Each row of a before or after table is a point. One or more steps were done to the points. Then noise was added and the rows were shuffled. The steps act on how far a point lies along the listed directions, d1 being the first. What was done? A step turns or swaps two directions, mirrors them in a line or flattens them onto one, adds a multiple of one to another, or multiplies one. Angles are multiples of 10 degrees, from the lower direction toward the higher: turns from -170 to 170, lines from 10 to 170 but not 90. Use the fewest steps. Two steps may share a direction if one is a turn and the other turns, adds or multiplies; they go together, in the order done. Otherwise the lowest direction goes first.
(in the rows, 128 means zero)

Directions:
(1): [ 96 114  89]
(2): [115  85 154]
(3): [ 89 153 151]
Before, 11 rows:
[[108  91 121]
 [114 110  87]
 [104 113 154]
 [108 200 151]
 [124 102 163]
 [148  95 162]
 [129 109 152]
 [143 130 185]
 [ 60 141 127]
 [ 88 135 186]
 [ 92 178  98]]
After:
[[109  81 161]
 [ 94 140 154]
 [101 161 140]
 [145  57 136]
 [155  75 124]
 [105 127 146]
 [107 140 142]
 [ 89  94 172]
 [100 125 151]
 [105 148 141]
 [132 136 116]]
Steps: multiply d1 by 0; swap d2 and d3

Directions:
(1): [133  91  93 148 102  87]
(2): [ 95 137 105  87  85 142]
(3): [156 158 131  90 133  80]
(4): [ 95 136  86 124 178 119]
(5): [ 85 102 171 116 135  99]
Before:
[[135 137 116 147 167 180]
 [112 104 174 139 133 158]
 [163 131 189 169 139 123]
 [134 125 154 151 119 155]
 [110 118  99 153 140 155]
 [146 144 136 187 208 122]
 [167 101 177 157 161 116]
 [155  80 172 188 128 115]
 [151 158 139 144 184 180]
 [109 142 158  84 150 108]]
After:
[[112 120 138 153 146 153]
 [170 156 139 173 186 103]
 [151 131  80 110 108  99]
 [181 158 117 148 165 166]
 [143 124 134 159 132 145]
 [154  91 166 176 157  97]
 [176 138 141 165 143 102]
 [152 139 129 150 165 172]
 [182 112 145 152 160  94]
 [153  98 108 167 126 142]]
Steps: swap d1 and d5; turn d2 and d3 by -20 degrees; multiply d4 by 0.4

Directions:
(1): [111 173 115 124  95 181 118 142 160  96 163]
(2): [127 132 127  85  97  93 174  90 162 148 156]
(3): [117 106 107 154 165 116 152 180 177 144 155]
Before (14 x 11):
[[121 142 143  93 116 122 155  98 124 138 153]
 [130 151 105 126 113 150 127 111 148 106 156]
 [103 119  73 162 149 135 163 199 249 148 202]
 [147  89 116 111 127  39 200 121 182 187 138]
 [114 122 125 127 151 120 132 148 103 129 145]
 [119 136 101 133 129 107 164 147 149 146 127]
 [112 160 121 100  87 164 110 130 118 111 162]
 [154  86 150 142 156 100 111 100  80 140  68]
 [110 144 114 169 142 183  94 203 173 110 142]
 [108 191 113 119  75 182 126 165 205  99 184]
 [128 157 140 104 108 146 141  96 165  87 135]
 [124 110 130 170 172 172  95 159 106 110  92]
 [102 147 110 126 130 130 186 165 181 124 158]
 [126  92 123 127 123 127 160 142 170 137 150]]
After (14 x 11):
[[117 129 134 111 139 120 158 128 137 143 158]
 [130 127 139 156 141 160  78 157 109 119  94]
 [128 130 142 131 128 165 104 106  95 108  92]
 [138 130 137 113 105 131 126  91 128 122 117]
 [122 126 127  98 109 117 133 125 114 141 151]
 [132 127 139 117 139 116 155 107 165 107 126]
 [133 110 104 171 153 119 141 193 177 144 136]
 [120 136 103 154 142 128 139 164 130 134 114]
 [111 127 119 161 166 137 148 184 131 119 116]
 [128  89 124 155 143 149 130 165 144 126 129]
 [137 126 108 134 137 125 133 111 134 122 140]
 [123  96  97 218 199 164  83 219 142 127 117]
 [113 130 126 125 143 130 123 143  98 124 142]
 [133 127 133 143 135 122 119 162 145 134 123]]
Steps: multiply d1 by 0; multiply d2 by 0.7; turn d2 and d3 by 60 degrees

Directions:
(1): [148 124 132 115 172 147 112 102 124  69 115  71  86 142]
(2): [158 109  94 139 142  58 129 111 105 115 117 161 129 181]
(3): [ 88 146  79 192 156 157 105 151 119 131 113 115 147 153]
Before, 9 rows:
[[143 124  96 133 141  78 130 107 107  82 119 138 115 162]
 [140 129 159  92 110 125 138 116 123 108 146 155 102 108]
 [149 114 135  99 175 160 102 101 130  46 110  41  94 150]
 [121 132 117 139 185 160 104 106 129  93 106  77 101 147]
 [148 118 249  42  77 166 166 107 160 109 142  95  88  34]
 [125 138 108 145 162 131 113 114 115 117 101 110 108 173]
 [129 117  95 143 162 107 130 126 120 110 128 144 129 162]
 [127 126 139 101 124 142 119 106 144 127 141 114 106 111]
 [132 127 146 116 131 155 140 112 119 114 125 118  86 128]]
After:
[[138 122 247  50  50 154 177 124 161 143 150 130 114  27]
 [144 127 102 126 152 101 122 103 113  67 117 112 101 155]
 [123 129 142 103 116 145 122 111 146 135 142 120 111 104]
 [127 130 149 116 123 165 142 117 123 123 128 121  89 118]
 [125 128 156  99 157 200 104 116 146  69 120  34 105 113]
 [130 118 100 138 172 121 126 121 121  98 128 128 119 158]
 [140 130 160  93 110 125 139 117 122 109 147 157 104 108]
 [105 144 129 137 175 185 107 117 138 109 114  72 105 123]
 [120 145 117 140 161 151 111 117 122 115 103  99 105 162]]
Steps: turn d1 and d2 by -30 degrees

Directions:
(1): [144 144 109  96  99  78 130 153 174  76 140 172 101 138  99 174 175 127
 146 133 127 143  79 116]
(2): [ 78  94 101 134 181 120 159 121  99 144  86 164  85 127 119 173 122 116
 184 114 158 121 134 156]
(3): [172 158 148 119 150 152  85 124 118 125  44 124 162 131  80 118 138 141
 148 105 178 143 101 113]
(4): [128 189 134 173 145 153 160 110 150 123 132 109 116 133 185 104 185 102
 161 156 157 106  90 146]
Before:
[[147 119 126 131 126 108 114 129 131 111  99 149 132 130  92 152 151 136
  139 123 153 139 130 116]
 [157 185 136 106 146 143 104 124 162 102  76 123 137 123  95 143 167 112
  166 109 176 144  88 123]
 [114 123  93 136 136  94 152 132 135 108 106 178  81 134 110 182 147 123
  166 126 163 136 103 134]
 [115 117 121 129 115  99 121 148 140 123 154 146 115 128 133 158 125 125
  129 123 123 139 127 130]
 [101 108 111 112 136  87 149 154 120 103 121 170  96 105 125 165 145 124
  175 110 123 114 130 144]
 [139 139 130 138 131 135 137 130 134 132 135 105 117 131 141 122 134 106
  139 126 128 128 107 146]
 [123 120 117 108 109 109 127 132 135  87 144 158 114 141 112 129 151 122
  117 132 127 137 111 121]
 [131 188 121 146 122 113 156 124 174  98 162 147  90 125 176 145 191  93
  169 157 132 128  83 136]
 [134 149 115 131 120 113 136 121 138 109 144 134 111 125 144 137 165 103
  159 144 141 114 102 144]
 [116 117 123 152 156 134 116 115  88 153 131 112 144 122 135 101  84 130
  125 122 117 130 169 131]
 [170 146 147 128 175 149  61 126  93 133  11 120 166 136  70 117 123 155
  157  94 192 160 106 105]
 [102 130 129 185 156 188 152  92  94 177 124  80 133 113 192  75 113 120
  125 156 134 115 164 145]]
After (12 x 24):
[[126 126 124 146 207 140 101 120  81 142   5 141 126 136  92 144 126 141
  193  98 203 147 111 131]
 [135  99 110  95 105  91 111 134 125 114 149 148 121 120 102 155 121 122
  129 126 112 133 134 129]
 [138 145 138 136 104 111 112 144 154 116 155 130 131 129 143 138 145 127
  122 131 131 139 113 123]
 [130 100 123 119 124 121 132 137 123 135 140 118 112 129 120 138 106 114
  127 112 109 138 127 139]
 [174 148 143  98  93 101  96 163 145  84 123 133 152 107 106 122 147 146
  125 111 109 134 115 110]
 [106  75 122 145 134 164 119 110  76 180 131  93 146 110 145  90  61 146
   91 134 101 137 198 129]
 [146 132 130 138 129 109 119 128 135 108  99 143 130 132  99 143 162 130
  147 130 161 134 123 120]
 [121  92 104  78  93  74 116 152 144 106 173 176  99 119  97 186 106 126
  120 120  77 154 146 116]
 [124 133 120 116 109 116 129 129 141  85 143 154 115 140 122 125 161 120
  123 135 132 135 102 124]
 [173 138 121 104  89 100  95 146 151  95 112 151 137 133  74 150 130 148
  107 116 143 157 107  94]
 [110 118 113  86 160 117 120 132 136 112  78 157 107 117  71 188 127 112
  170  95 158 146 124 135]
 [131 146 132 158 153 145 114 112  99 148 129 101 157 124 145  81 101 128
  123 131 127 127 155 129]]
Steps: turn d2 and d4 by -150 degrees; turn d2 and d3 by -50 degrees
